Each point is reached from the start by the listed moves, each made once or not at all, plus a little noise. Is the number of moves made odd or even? Then give how often each move was made.

Moves:
(1): [ 6.7  0.5  0.3 -2.2  0.1]
(2): [ 0.0  8.1 -0.6  2.8 -1.2]
Start: [ 3.3 -2.7 -0.5 -0.9 -2.6]
Points:
[ 3.0  5.5 -1.2  2.1 -3.2] -> odd (0, 1)
[ 9.6  6.2 -0.8 -0.3 -3.6] -> even (1, 1)

Moves:
(1): [ 6.4 -2.3 -0.8  0.9 -1.7]
(2): [1.3 5.2 3.2 0.2 0.1]
(3): [-1.3 -3.2  4.5  1.5 -0.3]
(4): [-1.6  0.3 -4.1  6.3  1.1]
Start: [-0.2 -2.5  1.2  1.4 -0.7]
Points:
[ 6.0 -5.0  0.5  2.5 -2.6] -> odd (1, 0, 0, 0)
[-0.5 -0.7  9.2  3.1 -0.9] -> even (0, 1, 1, 0)
[ 5.0 -8.0  4.6  4.0 -3.0] -> even (1, 0, 1, 0)
[-3.5 -5.6  1.7  9.3  0.1] -> even (0, 0, 1, 1)

Moves:
(1): [ 9.2 -3.3  2.4 -1.7 -0.6  1.8 -2.7 -3.0  0.7]
(2): [ 3.7  3.9 -1.9  0.2 -4.2  0.2  0.9  1.1 -1.8]
(3): [-0.7  1.4  6.2 -0.8 -2.9  0.3 -0.3  0.5  1.4]
(4): [ 1.7  0.9 -0.6  4.7  2.1 -0.4 -0.7  3.8 -3.0]
(5): [ 1.9  1.0 -0.2 -2.0  4.1  0.6  2.9  1.7  1.9]
(6): [-0.7  0.7 -0.6 -0.1  1.6  4.0 -0.3 -2.2 -1.2]
(7): [ 1.1 -4.5  1.7 -0.4  0.4  0.6  7.0  1.2 -0.8]
(8): [-1.1 -1.0  0.3 -2.3 -1.5  0.8 -0.1  4.3 -0.3]
Start: [-0.4  1.5 -2.0  3.2 -1.3 -0.9  0.8  1.5  2.9]
Points:
[11.6 -5.7  1.7  5.8  0.9  1.0  5.0  3.1 -0.3] -> odd (1, 0, 0, 1, 0, 0, 1, 0)
[12.4  2.5 -2.1  4.0 -4.3  5.6 -1.3  5.6 -2.6] -> odd (1, 1, 0, 1, 0, 1, 0, 1)
[-0.6  3.4  4.0 -2.0  0.0  4.6  2.8  6.2  4.1] -> even (0, 0, 1, 0, 1, 1, 0, 1)
[14.6 -2.5  0.4 -2.9 -3.4  2.8  9.3  7.0  2.9] -> odd (1, 1, 0, 0, 1, 0, 1, 1)
[11.7  3.6  4.7  1.3 -9.3  1.6 -1.4 -0.1  2.5] -> odd (1, 1, 1, 0, 0, 0, 0, 0)
